Each row of a before or after table is a point. One or more steps were done to the points. Then noise was added and the rows were shuffled. The steps act on how far a point lies along the listed directions, d1 being the first. Name the steps. A step turns or swaps two directions, mirrors them in a line or flattens them onto one, adds a multiple of one to another, or multiplies one. Angles are multiples of 10 degrees, from the lower direction toward the higher: turns from -170 to 170, lines from 10 to 170 but not 90. Use the fewest steps. Two steps may share a direction if one is a turn and the other turns, adds or multiplies; they go together, in the order done. Otherwise the lowest direction goes first.

Directions:
(1): [+2.19,-1.36]
(2): [+1.36,+2.19]
Before:
[[-0.29,-0.17],
[+0.00,+0.47],
[-0.94,-0.02],
[-0.12,-0.10],
[-0.07,+0.64],
[+0.55,+0.15],
[-0.39,-0.48],
[+0.22,-0.64],
[+0.30,+0.12]]
After:
[[+0.13,-0.30],
[+0.63,+0.06],
[+0.16,-0.55],
[+0.48,-0.01],
[-0.10,+0.13],
[-0.16,+0.30],
[-0.01,+0.93],
[-0.48,+0.38],
[-0.64,-0.22]]
Steps: turn d1 and d2 by -90 degrees

Directions:
(1): [+2.26,+1.59,+1.36,-1.20,-1.55,+0.68,+3.55,+0.41]
(2): [+2.05,-0.69,-2.20,+2.52,-3.14,+0.18,-0.64,-0.59]
(3): [+3.21,-0.20,+0.74,-2.21,+0.18,-1.99,-2.57,+0.41]
(4): [+2.29,-2.20,+1.36,+1.95,+2.60,+1.96,+0.42,+0.06]
(5): [-0.49,-1.81,-0.36,+0.07,-0.64,-0.70,+0.61,+4.65]
(6): [+0.16,+1.11,+1.08,+2.76,+0.89,-3.82,+1.05,-0.09]
Before:
[[-0.46,+0.99,+0.22,-0.22,-0.07,-0.70,+0.60,-0.35],
[+0.35,+0.27,-0.02,-1.04,-0.75,-0.32,+0.21,+0.19],
[+0.21,-0.07,-0.62,-0.02,-0.77,-0.51,-0.89,+0.38],
[+0.13,+0.19,+0.22,+0.34,+0.32,+0.09,-0.33,-0.60],
[+0.13,+0.01,+0.10,+0.22,+0.18,+0.66,+0.55,-0.39],
[+0.31,+0.01,+0.32,+0.09,+0.25,+0.12,+0.34,-0.38],
[+0.15,+0.28,-0.19,+0.73,-0.79,-0.27,+0.75,+0.36],
[-0.42,-0.08,-0.36,-0.09,-0.23,+0.15,-0.31,-0.12],
[+0.02,+0.52,-0.22,+0.48,-0.21,-0.92,-0.40,-0.51],
[+0.16,-0.43,-0.06,+0.27,+0.35,+0.23,-0.59,+0.18]]
After:
[[-0.01,+0.36,+0.40,-0.25,+0.47,+0.18,+0.11,-0.39],
[+0.41,-0.35,+0.02,+0.42,+0.10,+0.14,-0.08,-0.30],
[-0.11,-0.32,-0.55,+0.20,-0.66,-0.52,-0.23,+0.35],
[+0.01,-0.13,+0.39,-0.02,+0.59,-0.80,-0.11,+0.84],
[+0.40,-0.32,-0.24,+0.37,-0.50,-0.43,+0.14,+0.91],
[-0.46,-0.04,+0.04,-0.38,+0.02,+0.13,+0.15,+0.35],
[+0.14,-0.43,-0.22,+0.36,+0.11,+0.63,-0.02,-0.27],
[+0.31,-0.12,+0.54,+0.21,+0.46,+0.19,+0.08,+0.20],
[-0.73,+0.34,+0.09,-0.46,+0.33,-0.68,-0.37,+0.42],
[-0.52,-0.10,-0.46,+0.18,-0.08,-0.39,-0.79,-0.05]]
Steps: turn d1 and d2 by 120 degrees; flatten d3 and d6 onto the line at 50 degrees; mirror d4 and d5 in the line at 150 degrees

Directions:
(1): [-1.02,+1.44,-2.71,+2.07,-0.71,+3.05,-2.37,+2.45,+1.28,-0.07,+1.06,-0.05,+2.30,-1.48]
(2): [-0.16,+2.05,+0.08,+0.48,+3.98,-2.89,-1.22,+3.40,-1.28,-1.31,-0.18,-0.88,-0.73,+0.10]
(3): [-1.47,+0.58,-0.01,+0.95,+1.86,+2.63,-1.58,-1.75,-3.84,+1.03,-0.15,+2.75,-1.46,+1.24]
(4): [+0.27,+0.36,-1.10,-1.42,+4.23,+0.94,+2.38,-2.22,+1.33,-0.94,+1.37,+0.96,+2.63,-1.14]
Before:
[[+0.09,+0.04,-0.36,-0.10,+0.49,+0.64,+0.76,-0.17,+1.09,-0.26,+0.32,+0.09,+0.88,-0.64],
[+0.09,-0.45,+0.27,-0.94,+1.51,+0.29,+0.96,-1.51,+0.08,-0.21,+0.36,+0.73,+0.41,+0.01],
[-0.43,-0.57,-0.05,+0.35,-1.03,+1.01,+0.01,-0.71,-0.14,+0.47,-0.09,+0.43,-0.13,+0.46],
[-0.02,-0.38,+0.03,+0.17,-0.98,+0.91,+0.05,-1.17,-0.33,+0.66,+0.01,+0.52,-0.12,+0.42],
[-0.21,+0.14,-0.04,+0.31,-0.33,+0.30,-0.22,-0.22,+0.30,+0.34,+0.32,+0.15,-0.02,+0.01],
[+0.14,-0.66,+0.49,+0.22,-1.08,-0.17,-0.61,-0.11,-0.06,+0.36,-0.24,-0.15,-0.63,+0.31],
[+0.20,-0.18,+0.46,-0.59,+0.57,-0.81,+0.54,-0.38,+0.33,-0.03,+0.14,-0.18,-0.16,+0.14],
[-0.38,-0.29,+0.19,-0.01,-0.67,+0.46,-0.31,-0.37,-0.90,+0.55,-0.19,+0.27,-0.32,+0.28],
[-0.40,+0.07,-0.12,+0.25,-0.66,+0.81,-0.23,-0.22,+0.31,+0.17,+0.22,+0.21,+0.20,-0.23],
[+0.43,-0.01,+0.22,-0.30,-0.01,-0.78,+0.62,-0.29,+0.47,-0.67,+0.03,-0.20,+0.46,-0.16],
[+0.19,+0.03,-0.47,-0.23,+0.29,+0.54,+0.08,+0.41,+0.72,-0.34,+0.12,-0.06,+0.57,-0.51],
[-0.28,-0.38,+0.35,-0.10,+0.39,+0.27,+0.47,-0.38,-0.22,+0.21,+0.13,+0.37,+0.19,+0.17],
[-0.07,-0.76,+0.80,-0.06,-1.18,+0.28,+0.34,-1.16,-0.27,+0.40,-0.14,+0.38,-0.41,+0.40],
[-0.12,+0.06,-0.04,+0.24,+0.55,+0.21,-0.12,+0.01,-0.23,+0.16,+0.00,-0.03,+0.00,+0.10]]
After:
[[-0.05,-0.54,+0.50,-0.27,+0.00,-0.16,+0.70,-0.25,+0.24,+0.13,+0.08,+0.01,+0.28,+0.08],
[+0.65,-0.77,+0.50,-1.08,-0.05,-0.85,+1.23,-0.60,+1.38,-0.39,+0.20,-0.50,+0.50,-0.21],
[+0.20,+0.01,-0.46,-0.10,-0.02,+0.54,-0.11,+0.74,+0.74,-0.31,+0.08,-0.19,+0.46,-0.45],
[+0.24,-0.20,+0.45,-0.29,-0.32,-1.02,+0.07,+0.34,+0.40,+0.03,-0.07,-0.54,-0.38,+0.20],
[+0.11,-0.60,+0.08,-0.23,-0.81,+0.95,+0.66,-1.82,+0.03,+0.61,+0.18,+0.58,+0.16,+0.32],
[-0.04,-0.94,+0.81,-0.20,-1.32,+0.51,+0.51,-1.53,-0.16,+0.51,-0.11,+0.50,-0.34,+0.36],
[-0.34,-0.76,-0.03,-0.01,-0.65,+1.16,+0.59,-1.42,+0.01,+0.45,+0.04,+0.66,+0.16,+0.36],
[-0.08,-0.56,+0.38,+0.26,-0.55,+0.47,-0.68,-0.65,-0.59,+0.51,-0.09,+0.41,-0.64,+0.41],
[+0.32,+0.09,+0.16,+0.15,-0.96,-0.73,-0.05,+0.41,+0.35,-0.47,-0.16,-0.43,+0.14,-0.11],
[-0.27,-0.38,+0.20,-0.41,-0.05,+0.49,+0.28,-1.04,-0.78,+0.43,-0.07,+0.46,-0.05,+0.17],
[+0.02,-0.03,-0.02,+0.05,+0.75,-0.04,+0.16,+0.00,-0.01,+0.01,+0.03,-0.15,+0.12,+0.03],
[+0.21,-0.07,-0.27,+0.11,-0.50,+0.37,+0.52,+0.36,+1.41,-0.23,+0.17,-0.34,+0.77,-0.65],
[-0.36,+0.00,-0.14,+0.04,-0.38,+0.98,+0.07,-0.71,+0.30,+0.20,+0.31,+0.45,+0.34,-0.28],
[-0.20,+0.12,-0.02,+0.19,-0.12,+0.41,-0.05,-0.54,+0.33,+0.33,+0.41,+0.26,+0.06,-0.03]]
Steps: turn d1 and d3 by 30 degrees; turn d3 and d4 by 60 degrees; multiply d2 by 1.3
